Rows are points. To make a cloud, some directions were put in groups of two or more. Within a group, all points are equally far from the middle, so they leave a hole (a ring in 2 directions, a hollow ball in 3). The other directions are filled evenly. Then the cloud was stretched, turned, moved and blurred a little. Count the holes, and give their numbers of directions, smallest first.
(in the rows, 128 means zero)

Cloud (14 x 2):
[[143  93]
 [135  91]
 [128  89]
 [172 113]
 [142 184]
 [ 68 145]
 [111 182]
 [ 92 171]
 [ 80 163]
 [182 152]
 [179 161]
 [177 123]
 [168 111]
 [174 170]]
Holes: 1 (2)

Cloud (22 x 3):
[[130 191 104]
 [182 162 208]
 [127 232 142]
 [102 138 108]
 [141  71 108]
 [152 172 116]
 [110  86  96]
 [102 121  51]
 [ 96 115 141]
 [124 142 138]
 [132 106 169]
 [160 177  79]
 [ 93 159 175]
 [134 176  98]
 [124  90 119]
 [156  56 142]
 [172 148 125]
 [ 88 159 145]
 [ 58 141 124]
 [106  89 175]
 [ 58 145 128]
 [109  75 152]]
Holes: 0

Cloud (27 x 4):
[[119 150 145 181]
 [132 106 122  50]
 [135 180  83 136]
 [132 157 142 179]
 [148  70 104 184]
 [108 150 177  90]
 [144 127 188 103]
 [ 68 141 151 123]
 [135 140  69 172]
 [113 169  78  86]
 [ 92  85  66 158]
 [128 110 128  50]
 [158 189 118  95]
 [140 136 188 133]
 [175 148  70 127]
 [105 118 180  97]
 [ 79 148 164 117]
 [153  68 149  97]
 [167 153  80  82]
 [155 154 178  90]
 [140 183 141  74]
 [113  63  67 139]
 [ 82 153  92  83]
 [167 121 181 122]
 [ 83  77 110 173]
 [167 124 166  75]
 [165 157 108 171]]
Holes: 1 (4)

Cloud (28 x 4):
[[137 106  35 167]
 [114 114  81 155]
 [138 110  50 123]
 [116  87 166 123]
 [199 116 112 201]
 [ 71  81  97 147]
 [132  92 107 168]
 [154  86 142  89]
 [ 72  80  99 119]
 [128  34  58  84]
 [ 84  94 126 103]
 [159  69 106 137]
 [ 82 119  90 168]
 [128 157 166 147]
 [151 131 138  54]
 [182 139  90 176]
 [139 138 181 150]
 [155 114  80 160]
 [173 111 167 154]
 [104 141  86 157]
 [130  80 160 100]
 [121 178 142  88]
 [133 128 130 172]
 [ 95 131  98 194]
 [105  73 136  87]
 [182 119  77 192]
 [170 151 105  98]
 [144 150  79 103]]
Holes: 0

Cloud (46 x 6):
[[176  83  72 171 168 122]
 [151  93 134 151 121  84]
 [ 83 149 139  76 157 108]
 [ 87 110 180 130  96 189]
 [114 144  95 104 152  99]
 [102  65 154 134  94  90]
 [140 133 117  85 123 148]
 [155 140 108  86 180 183]
 [197 129 121 103 157 183]
 [101 153  92 145 187 204]
 [157  82  87 184 135 135]
 [150 126 154 129 124  64]
 [176 183  96 120 147 189]
 [184 146 186  64 163  83]
 [110 116 147  85 166 171]
 [ 89  64 145 121 160 214]
 [109  80 179 168 163 114]
 [ 73 136 130  94 178 204]
 [ 94 144 129 100 135 196]
 [112  96 211 105 115  60]
 [ 96  83 160 153 146 201]
 [ 95 145 114  77 147 154]
 [171 106 106 125 100 198]
 [212 151  72 102 157 194]
 [165 113 140 169  60 168]
 [161  84 127 112 217  96]
 [116 125 101  96 153 115]
 [137 136 128  94  81 163]
 [101 130 115 164 138 181]
 [111  88 202 171 118 132]
 [136 109 117 153 127  94]
 [209 136 122  96 102 160]
 [184 156 117  81 143 159]
 [ 97  92 157  96 165 106]
 [ 83 101 126 176 114 183]
 [115  79 134 139  96  90]
 [189 190 102 103 128 181]
 [ 93 113 208 161 111  99]
 [168 160 131 129 207 178]
 [115 159 171 137 160 157]
 [152 129 180 123 142  53]
 [129 177 145 140 154 152]
 [136 112 134 156 243 139]
 [116 101 139 100 125 180]
 [153 127 151  71 203 111]
 [126 112 100 178 134 156]]
Holes: 1 (2)
